Each wall is flat, endless, passes through zero and stands at right angles to its row. A trip goes straight from one point to another. Which walls does it cross, in order?
In the rows, zero is written as 128.

Walls:
(1): [184 131 153]
(2): [159 159  51]
(3): [138 152 127]
(4): [140 199 108]
(5): [123 165 128]
(6): [106 152 144]
(7): [ 24 187  82]
(8): [185 107  86]
(9): [ 88 155 103]
(10): [129 110 154]
(11): [178 152 114]
(12): [109  97 166]
Trips:
[146 132 123] to [133  96 140] => 5, 10, 4, 3, 12, 2, 11
[146 175 120] to [122 164 144] => 8, 2

Walls:
(1): [ 87 172 117 120  60 128 102 127 145 158 165]
(2): [158 117 128 170 143 144  75 145  84  67 180]
(3): [120 130 165 136 146 126 101 125 121  90 165]
(4): [108 123 118 150 108  88 148 173  92  81 120]
(5): [ 93 127 142 147 156  83 128 173 169 140 125]
(6): [134  58 105  91 142 144 177 148 119 109  76]
(7): [138  65 124  90 114 169 158 135 125  95 107]
(8): [121 113  49 125 104 120 178  94  90 121 164]
(9): [166 168 132  66 111 111 205 145 120 174 188]
(10): [129  99 107 121 140 110 184 104  87 116 174]
(11): [114 142 162 107 134 124  99 103 137 128 155]
Trips:
[120 119  57 108 151  49 111 119 120 129 114] to [174 102  98 123 115  98  98 129 100 117 129] => 2, 5, 7
[ 58 164 149  93 113 127 130 150 173 122 141] to [111 164 171 179 130 105 176  86  58  83 154] => 10, 8, 2, 5, 1
[160 150 148 137 101 183 118 106 108 109 184] to [ 82 141 106 114 104 136  98 150  84 135 171] => 7, 4
[143  95 112 190 147 119  84 131 168 133 102] to [152 133  92 169 123 132 149 179  93 156 151] => 4, 8, 10, 9, 1
[168 111  87  71  69 171 129 107 119 115 140] to [130  89 117 138 144 153 152  89 161 110 128] => 2, 1, 9

Walls:
(1): [152  93 121 137 128 130 144  95 139  95 146  80 160 120 129 101 190 158
 131 161 123 117 112  87]
(2): [ 92 117 128 100 115 110 154 127 201 166 163 149 185 129  91 181 114 106
 147 209 143  66 137 175]
(3): [144 168 179 131 104 133 180 164 124  88  81 122  77 128 113  91 150 184
 153 153  65 122 145 104]
(4): [ 88 112  85 165 148  88 133 149  86 198 158 184 114 132 118 108 141 123
  85 141 112 149 103  98]
(5): [ 98 169 122  85 121 140  77 160 160  83 117 129 119 133 145  74 183 138
  79  80 190 101 157 119]
(6): [ 88 127 147  92 192 127 135 103 126 133 103 157 139 170 153  76 126 171
  81 100  83 168 135 145]
Trips:
[136 100 144  72 102 134 118 138 104 181 170 171 141 100 120  85 180  82
 112 138 166 125 129 134] to [ 89 130 133 149 160 149 109 185 169  84 123 115 181  47 151  89 139 104
 140  95 134 124 154 132] => 4, 2
[198 204 140 145 168 161 182 133 148  98 127 175 140 128  73 105 143 140
 136  60  81 181 120 151] to [166  97 201  95 145 199 105 136 145  36 158 119 122 105  27 136 133 157
 179 188 128 130  79 131] => 1, 6, 2
[155 106 113 112  92 111 159 157 115 165 114  58 160 141 120 130 111 142
 145 147 144 161  82 152] to [170 126 129 130 101 160 134 107 104 130 151 167 148 113 109 165 122  63
 120 181 142  89 113  74] => 4
[110 120 156 187 113 114 157 153 119 143 185 178 184 189 172 131 115 119
 154 103 207  82  89 175] to [138 107 160  90 133 151 133 160 115 142 147 164 128 135 130 135 140 135
 178 158 131  98 124 190] => 4, 3

Walls:
(1): [176 156 124 121  95 113  85 164 125 105 112 145 187  74 105 168 133 117
 218 132 136 131 106 120 174 167 111 139 109 114 151 114 112  88 113  93
 166 109 196 117 106 144 122  97 124 125 135  68]
(2): [117 169 156 168 136 181 184  87  94 164  98 173 134 176 101  85 177 126
 118  94 169 152 136 192 135 122  97 121 127  97 125  91 101 116 142 109
 140 122 106 130 110 118  91 140 111 130 150  96]
(3): [162 113 102 184 134 184 147 110 146 131 132 132 121 121 137 200 118 131
  41  83 140 177 131  97  88  95 115 112 114 155 107 131  74 143 132 156
 125 119  96 134  87 146 115 146 121 127  92  58]
(4): [118 106 104 123 185 134 170  63  69 169 130 150 135  93 134 111  87 124
 126 151 195 142 153 167 137  95 117 118 169 102 127  76 137 120 123 109
 126 133 211 109  87 137 175 128  65  96 142 158]
(5): [144 140 141  89 146 101 100 176 122 161 128  89 148  76 147  68 151  83
 159 119 162  89 102 112  91 178 151 134  98  89 142 157 141 124 123 140
 139 130 121 122 151 153 138 155  83 121  98 124]
(6): [182 124 158 159 183  82 101 144  80 133  59 142  98  83 119 133 149 154
  78 165 152  89  89 133 102 152 106 123 166 124 152 104 114 100 117 127
 132 130 159 133 111 114 153 137 137  61  89 101]
Trips:
[113 127 163 116 122 123 131  98 175 130 174 181 157 120 150 125 138  87
 130 104  77  89 167 147 155 103 143 180 141 112 142 153  96 121 154 132
 114 131 101 152 127 121 198 115  68 102  85 102] to [144 181 170 143 136 164 106 156 211 150 192  43  90 157  99  93 138  85
 122 146  88 129 136  73  96 154 135 140 139 181 131 162 170  75 136 112
 108  80 116 123 122  72  79 164 116 154 120 148] => 4, 3
[151 151  76 110  94 133 173  49 169 128 122 142 111 195  89 118 121 109
 177 188  90  72 129 139  97 125 143 156 135 129 154 206 128 116 185 134
  90 135 140 201 147 142  69 180 111 121  81 105] to [ 78 129 154  80 142 168  83 165 102  85 124 148 118 142  84 120 129 165
  68 184 182  58 176 168 106 109 107 138 120 153 118 114 122 142  80  95
 118 115 127  77 130 167  71 127 124 123 100 143] => 6, 4
[103 126 157  85 116 157 167 162 153  76 181 192 140 106 123 204  75 164
 188 139 158 159  81  98 186 120 109  99 109  68 146 150 116 142 124 114
  71  94 136  97 198 154 123 126 145 139 149 112] to [111 114 111 162 188 152 121 126 142 140 147 127  89 138 136  90  84 106
 137 100 112 156 125  96 173  33  90 136 143 124  91 154 102 112 113 130
 128 111 125  61 118 166 162  70  74 139 103 181] => 4, 3, 1
[ 87 154 136 194 132 118 128  72 127 142 155 149 118 128 123 172 128 109
 114 135 125 149 157 128 154 114 141 178  57 111  95 122 125 146 197 151
 100 116 147 132  77 136 163 163  80 180 108 173] to [123 129 119 153 130  70 154  80 156 107  66 156 133 134 129 137  70 117
 140 151 154 100  96 147 123 136  97 135 151 106 104 152  88 118 104 182
  67 118 179  92 152  97  71 127  94 101 132 147] => 6, 3, 1

Walls:
(1): [ 71  84 103 158 138 131  89  62  99 139 154 145 101 159 135  80 143 145
 184 101 108 162 127 137 102 158 138  90  97 153 122 166 152 132 118 146
 122 108  89 129 170 155 154 182 176 160 169 121]
(2): [128 165 108 182 183  94 102  97  96 139 160  93 114  90 181 166  91  45
 114 120 112 153 154  96 111 100 117 114  77 166  75 118  64 146  94 168
 132 118  86 205 146 144  81 202 127 129 144 147]
(3): [148 183 130 139 129 184 145 114 127 112  92 148 116 137 165 178 124  97
  78 111  61 113 131 142 249 115 171 119  99  80 127 133 157 104 121 195
 185 111 185 127 117  69  75 170 142 119 121 110]
(4): [144 137 159 102 130 144 170  83 104 131 118 168 129 204 228  99 153 151
 111 116 178 107 146 122 150  67 136 141 139 152 145 113  86 133 133  72
 101 120 138 178 166 121 161 127  73 183 105 105]
(5): [110 109 181 155  92 127 146 167 135  88 112 118 120 142 119  86 158 152
 130 125 105 141 117 148  93  71 118 145 121 119 151 170 129 131 135 196
 175 120 128 134 108 166 123  91 120 144 131 185]
(6): [173 136 149  59 118 115 131 121 148 115 100 157 125 123 142  99 130 159
 125 131  77 135 140 104 108  71 111 100 170 162  79  52  91 101 146 120
 153 126 173  61  86 162 151  97  70 166 165 155]
(7): [108 160  80 133 131 141 147 130 150 170 143 113 142 158  86 114 147 128
 213 154 173 147 111 111 193 190 191 132  69  63 157 102 136  97  91 117
  52 138 122 132 110  91 155 100 188 116 128 132]
(8): [139 136 172 157 115 174 112  99 133 190 182 172 157 125 114 130 153 170
  58 140 165 129 170 165 155 155 127 103 141 122 120 110 110 113  87  81
 163 128 180 132 101  72 138 159 118 148 119 114]
(9): [ 84 117 147 137 139 140  63 134  96 143 107 207 148 160  92  93 105 102
 108 127 142 133 107 147 129 104 129 129 157 133 157 189 172 110 174 124
 153 118  85 103 179  92 146 115 188  97 126  92]
(10): [117 124 113 188 136  85 132 154 184 147  95 125 129 148 148 146 146  73
 154 120 131  75 140 116 138 139 182 178 176  87 145  98  41  87 102  98
 128  78 110  98 108 193 110 204  74 106 127 132]
Trips:
[170 156 138 150  88 160  97 147 112 131 190 125 143  65 217 126 172  73
  94 131 121 110 117 127 183 133 115 152  77 166 101 128 148 119 188 155
 167 134 155 121 151 175 180 172 171 186 185 109] to [151 168 173 115 151 121 123 142  94 218 135 157  90 164 123  95 142 125
 175  89 124 127 138 155  97 151 115 166 119 153 106  82 152  82 177 136
  91 155 131 191 145 192 120 127 115 113  95 127] => 3, 8, 9, 7, 10
[135 126  78 132 102 102 124 159 110 137  92 165 129 117 163 120 133 146
 108 105 120 121 177 162 157 126 136 160 125  63 157 154 166 118  69 122
 169 115 117 120  88 158 120 176 145 125 214 143] to [149 165 142 174 156 204 104 138 100 103 144 137 107 116  79 134 126  90
  82 162  83 111 141 139 146 116 118  87 161 207  49 104  98 115 137 114
 120 172 114 115  79 104 171 134 152 119 193 172] => 7, 2, 6, 5, 10, 1

Walls:
(1): [175 123 101 151 109 137 135 135 134 154 105 184 153 118  73  69 108 204
 134 133  63 158 112 133  99 114 159 151 135 161 164 181 111 195 167 174
 163 175 121 153 143 155  89  85 145 106 100 127]
(2): [116 148  89 113 114 161 111 102 108 172 155 153 176 169 130 119 134 109
  96 101 159 179  79 179 175 153  71 132 117 113 171 129 113 195  76 136
 146 126 137 108 167 109 101 142 111 151 110 109]
(3): [131 176 141  59  52 112  96 149 125 167 118 138  94 143  98 145 152 163
 143 115 126 104 137 145 102 118  78 110 116 142 152 104 136 202  96 117
  85 129 116 114 160 186  91 143  82 115 149 116]
(4): [105 146  80 127  79 104  74 117 145  98 140 152  64 152 153 116 145  68
 148 129  95 127 134 110 123 129 124 125 126 167 134 102 170 153  74  84
 123 187 143 122 129  89  54 142 121  82  75 153]
(5): [149 118 110  89 170 147 106 116 114 171 114 114 130  96 189 102 131 132
 116 152 100 119 123 140 135  92 178 140 130 158 105 106 153  86 101 136
 122 127  91 162 127 146 102 141  99 159 137 128]
(6): [ 86 133 156 116 154 157 124 177 136  72 136 130 133  96 154  90  77 175
 109 164 130  55 121  98  77 188 158 110 106 159 124 104 135 146 109 132
 186 103 103 153 117  96 126 159 163 122 158 193]
(7): [100 108  94 111  77 136 159 163 108  76 152 129  80 110 106 139 124 139
 118 122 121 116 126  83 106 117 154 171 139 110 183 126 139  97 158 161
 116 140 156 102 103 168 149 117 146 112 153  91]
(8): [ 90 153 138 189 118 180  99 100  92 118 146  99 113 136 100 138  67 107
 118 177 118 127 143 155 149 129 139  71 114  93  78 132  84 101 113  87
 115 121  51 151 168 105 145  64 143 112 101 176]
Trips:
[170  71  70  96 121 130 120  63 140 195 121  80  98 117 111 122 127  85
 145 156 156 131  97 151 131 229  85 142  94 150  74  76 186 121 101 109
 130  73 151  82 204 122 110 117 107 144  87 126] to [136 124  96 121 128 136 105 112 143 155 148 124 122 100 138 105  81  77
 143 120 173 133 148 117 193 101 101 115 133 153 134 101 158 113 122 124
 156 113 154  89 105 107 110 106  22 163 150 180] => 8, 3
[135 158 160 181  86 215 117  55 151 156 109  90 114 142 169  76 148 137
 138 127 115 156 121  95 126 172  89  99 117 128  90 140 166 163  81  82
  78 107  71 138 124 113 129 147 153 108 162 145] to [110 120 109 130 133  64 116 153 102 191 133 162 125 125 174 119 104 193
 102 186  90 126 203 140 165 170 149  76 145 128  77 142 107 107 174 114
 146 181 130 147 126  89 126 190 132 104 119 149] => 2, 3, 1
[115  78 113 130 133 108 131 129 164  98 166 142 127 125 158 161  88 103
 113 131 152 117 124 103 115  84 143 125  95  68 137 131 120 133 162 113
 116 123 142 160 109 115 117 123  60 130 110 163] to [142  94 149 103 121 122 124 109 128  76 122 121 153  78 132 118 124 122
  80 168 104 117 173 142 128 133 146  91 132 162 141 129 100 109 141 133
 141 147  94 156 152 185 104 109 208 120  69 128] => 5, 1, 4
[161 114 118 131 131 149 127 160 112 166 140 118 125 152 154 130 149 139
 150 121 128 162 109 130 109 145 183 114 182 130 114  87 183 160  72 172
  79 128 171 133 154 146  99  89 129 129 150 131] to [167 133 192 145 132 151 184  85 142 182  97  97 131 177  97 114 136 154
 103  81 118 124 128  66  96 124 141 153 160  94  78 129 131 137 112 118
  94 141 212 196 137 129 120 131 131 131 144  77] => 7, 4, 2, 5

Walls:
(1): [153 173 127 133 114 148 168 118 158 138 140 143  83  89 133 141 120  89
 138 156 140 145 142 122 118  60 136 149 140  99 151 137 113 115 111 118
 163 151 111 127 100 116  76 106 170  86 118 123]
(2): [132 165 138 107 118 151 111 142  46 124 125 148 120 129 196 155 161 114
 133  68 125 104 125  72  67  79 122  92 113 158 146  87 156 130 130 129
 105 150 114 131  60 149 145 145 170 167 145  87]
(3): [134  98  89 155 121 198 147 109 139  65  87 128 140  55 167 100 190 123
 156  93 153  87 131 145 199  68 175 116 128 141  63 176  65  64  94 140
 131 145 119 119 160 111  69 182 119 169 145 118]
(4): [170 185 148 173 136 122 135  69  76 147 154 184 107 132 169 116 119  61
 119 128 122 120  89 132 159 101 111 175 107 147  92 161 171  90 131 154
 110 106 136 176 173 131 123 109 161 127 198 173]
(5): [104 127 160 126 132 127  99 105 154 108 120 115 151 184 120  89 123 156
 129 122 126 137 176  46 183 152  77 106 172 140 136 100 140 206 101  72
 135 171  41 121  94  88 132 135 168 185 127  59]
(6): [125 142 115 100  55 105 124 164 118 171 131  79 132 166 113 107  95 164
 232 190 122 106 118 108 132 130  98 167 217 186  57  77  99 149 111  90
 118 120  92  91 162 139  99 128 173  95 152 114]
(7): [158 136 136 154 145 145 139 117 133  98 152 136  99 124 102 137 129  57
  93  89 134  72 132 115 137 120 146 174 126 126 132 159 156 179 140 142
 143 110 159  58 153 119 149 122 120 150 107 108]
(8): [ 46 131 159 130 102 114 147 125 144  33 155 116 128 104 100 158 123 117
  83 101  80 123 102  97  96 112 117 149  58 114 138 164 125 155 112 128
 154  93 193 164  79 168 214 162 119 117 102  66]
(9): [162 111 121 155 154 174 122  87 136 100 132  68 136 141 110 119 103  76
 182 164 167 171 168 129 186  92 124 136 149  93 113 100 194  94 138 114
 169 105 202 170 111  79 130  77 140 149 120 147]
Trips:
[ 92  82 160  74  93 150 118 152 145 141  74 178 124 148 130  80 118 147
 128 135  72 127 107 194 152 102 136 158 105 145 180 112 126  89 148 109
 137  98 107  77 171 132 137 148 139 146 111 140] to [135 166 103 109 215 130  84 144  74 132  75 161 153 148 128 174 159 118
 151 114 127 105 135 110  96 171 107 109 128 130 130 169 135 119 131 121
 116  80  65 111 147 111 142 107  90 108 138  89] => 3, 2, 6, 5, 7, 4
[177 172  87  81 117  99 146 181  82 180 195 128  83  80  77  94  86 103
  92  79 108 137 167 140  98 133 190 146 140 126 156 141 144  88 164 135
  82 118 136 104  90  94 118 144 128 148 133  65] to [107 112 132 140 129 173 102 110  87 163 117 107 103 111 165 137  96  78
  90 116 103  81  76 137 140 122  45 135 126  74 123 159 120 139 134 172
 103 179 127 116 106 118 129 156 128 131  82 134] => 4, 8, 3

Walls:
(1): [157 109  97 136 120 162 142 149 153  90 169 143 102 105 158 104  93 113
  83  96 162 160 149 163  71 150 157 172 196 109  88 107 148 125  91 124
 139 167 100 139 121  66 142  49 164 117 115 131]
(2): [177 131 144 123 110 142 164 126 172 159 171  84  85 117 112 100 176 154
  34 155 157 133 125 133 165 149 152  97  92 130 148  73 187 104 123 108
 112  87 154  89  51  41 161 185  79 152  91 112]
(3): [140  92 106 116 133 147 136 156 168 147 129 170  82  59 117 163 101 114
  64 167 108 136 154 125 104  93 111 143 119 176 154 140 149 171 128 113
 160  54  76 151  85 106 125 154 132 117 116 148]
(4): [160 114 223 107 102 160 138  88 101 126  80  84 133  91 123  84 133 152
 135 148 134 111 129 127 103 140 101 156 128  84 135  49 156 119 126 125
 154 126 122 170 154 137 115 134 115 129 145 171]
(5): [120  91 127  94  93 155 174 139 105 165 105  74 165 117 183 138 137 139
 162 113 152  94 148 107 176 151 103 123 188 107 121 118 108 122  98 118
  88 134 186 100 185 182 169 185 103 105 136 113]
(6): [133 116  95 111 123 144 148 186 152  93 111 157 152  98 130 152  88 139
 177 122  93 145 148 116 152 131 136 135  61 112 119 153 152 141 174 125
  97 133 101 124 108  94 165 174 134 186 104 129]
Trips:
[145 113 108 133 115  77 173 204 150 108 120 136 133 140 148  92 129  93
 190 149 179 162  96 144 179 150 120  58 162 196 122 136  93 146 124 123
 201 142 127  73 119  91 123 120 153 119  57 156] to [ 99  48 113 167  82 122 131 119  88 142 103 150 141 123 148 143  91 177
 141 119 131 130 171  82 159  82 204 172  89 187 126 126 142 141  52 163
 161 125 184  70 129  80 126  96 157  90 105 137] => 3, 2
[116 108 152 108 150 128  94 111 119 165 151 165 182 142 205 150 129 120
 100 156  76 104 195 132 118 115 146 156 110 108  96 105  75 171 123 118
 117 110 209 122 153 140 119 112  64 108 112 167] to [ 96 144 164 121 209 131 109 178 139 163 148 111 124 153 168 133 134 132
  98  93  95  98  91 156 127 125  82 151  89 126 203 112 145 117 129 150
 143 176 129  77  81 126 158 123 100 106 106  93] => 4, 2, 5
[123 158 129 197 135 155 158 134 132 166 147 131 163 110 219  95 161 130
  96 132 141 105 185 145 136 160 126 140 128 122 139 101 133 119 140 177
 107 129 178  96 102 109 148 100 166 146 101 121] to [165 114  99 110 116  80 180 135 180 187 111 130 132 128 116 111 170 136
  86  87 180 141 156 193  52 116 157 151 221 102 180 164  94 117  97  87
 133 125  71 138 123 139 175  83 116 155  78 117] => 3
[114 102  64 108 138 114 108 141  95 132  73 111 171 136 147 130 108 173
 144 128 127 142  82  77 138 117 117 128  99 156 119 131 148  69 117 116
 164  90 164 103  77 141 110  95 135 154 114 126] to [ 78 147 100 102 163  93 100 160 167 185 124  72 140  52 142 103 158 143
 122 130 201 124 134 136 122  87  93 123  56  83 155  93 157 169 110 147
  69 154 122 121 173  96 119 107 142 123 125 126] => 2, 4
[168  97  93 145 130 155 146 169  38 133 179 176 120  92 133 145  97 130
  97 156 136 108 133 137  80 113 161 128 165 151 179 187  90 146 116 156
 120  93 166 163 116 149 159 127 149 166  55 124] to [145 134 120  93 111  91 106 116 158 143 171 143 150  87 141 131 157 127
 137 116 110 170  88 111 156 124 147 113 112 133  78 154 142 182 131  95
 156 110 129  69 118  95 150 156 127  74 129 100] => 2, 1

Walls:
(1): [114  71 153 135 170 130 103 150 143 164 145 141 110  64 138 119 138  98
 190 167 122  56 176 125 136 148 112  88  43 122  94 217 167 110 189 140
  98 126  68 171 115 117 128  86 149  67 122 117]
(2): [140  86 105 130 156 171  43  99  62 110 150 123  83  93 101  78 121 124
 149 107  88 147 155  83 112 137 126 157 117 168 112 115 224  82  70 117
  82 133  87 123 156 146  96 182 143 136 101  94]
(3): [ 71 134  72 119 142 113 120  91 110 124 128 130 105 172 131 143 156 125
 122 137 137 137 150  72 162 140 119  52 143  48 143 126 114 136  93 144
 130 147 128 102 108 126 100 114 123 157 116 154]
(4): [112  99 175 122  72 106 120 178 149 115  92 122 106 126 133 143 125 110
  55  92 145 132 101 152 133 102 103 131 116  60 152 130 181 108 101 128
  91  72 167 143  78 149 125 138 149 111 165 123]
(5): [ 75 131 107 135  91  55 123 161 166 207 139  99 133 151 162 205 163  74
 147  70  45 143 128 114  82  97 128 143  96 135 149 130 132 175  84 111
 182  75  60 119  79 121 107 155 105 160 126  91]
(6): [129  81 195 164 133 143 128 233 155 180 124 176 116 156 130 122 143 141
 139 106 204  94 108 121 115 143 122 138 121 100 123 153 126 105 130 123
 170 169 103 186  79 173 165  94 146 147 152 150]
(7): [109 102  70 119 164 139  65 136 166 176 178 181 176 140 154 112 123 156
 105 141 139 138  89  88  98  59 145 106  90 132 133 136 116  64 101 123
 167 145 149 101 194 106 114 144 153 128 125 158]
(8): [173 179 143 161  91 170 138 165 128 120 151 128 112 198 179 144 158 150
 166 155 140 149 118 148 123  86 114 166 130  86 173 153 133 182 145 129
  82 118 104  83 122 145 168 165 136 111 108 147]
(9): [162  73 148 179 136 108 134 147  94  87 146 118 133  77 106 103 127 161
 146 200  67  99 128 178 138 178 106 208 120 101 124  91 118  82 156 117
 139 150 110 116 144 137 135  99 159 141 143 104]
(10): [135 136 164  62 126 120  82 130 109 105 150 119 119 168 196 120 155 103
 118 140 123 145 162 160 120 150  91 153 128 126 129 124 145 151 126 151
 128 122 167 136 117  89 136 106 115 146 144 193]
Trips:
[158 163  96 166 202 142 118 157 134 148 153 152 120 142 165 115 120 122
 125 201 104 152 111  87 122 134 121 171 121 103 113  92 159 105 136 127
 126 112 125 105  83 122  90 117 111 140 140 135] to [122 165 165 103 166 148 102  74  59 117  97 142 141  98 104 170 134 143
 133 165  97 149 141 161 184 105 107 161  95 197 140 142 149 156 111  92
 147 169 106 145 127 116 168  91 148  30 143  87] => 6, 5, 3, 7, 8
[154 114 170 173 109 112  77  98  84 166 120 111  85 119  67 153 194 188
 151 123 130  97 173 156 144 130 141 105 197 107 139 135 133 100 132 123
  79 146 232  88 137 158 138 118 119  92 100 120] to [100 195 165 145 186 128 126 153 139 117 111 135 126 114  84 101 147 170
 130 112  96 108 128 111 132 110  54 125 133 168 177 113 124 121 135 130
 228 190 174  77 158 179 100 138 139 166 119 165] => 4, 6, 8, 7, 2
[120  88  94 133 194 128 147  79 163 131 135  95 165 116 132 114 148 138
 150 184 151  64 129 142 186 129 116  95 128  68 109 109 142 113  92 126
 129  71 123 114 133 112  68 114 108 139 135 156] to [ 99  97  76  87 103  40 129 101  94 156 116 143 108 155  73 100 119 147
 116 133 102 163 119  87  61 124 143  88 101 102  84  78 115 141 144 118
 179 162 159 180 138 138 110 101 149  60 142 119] => 5, 9, 1
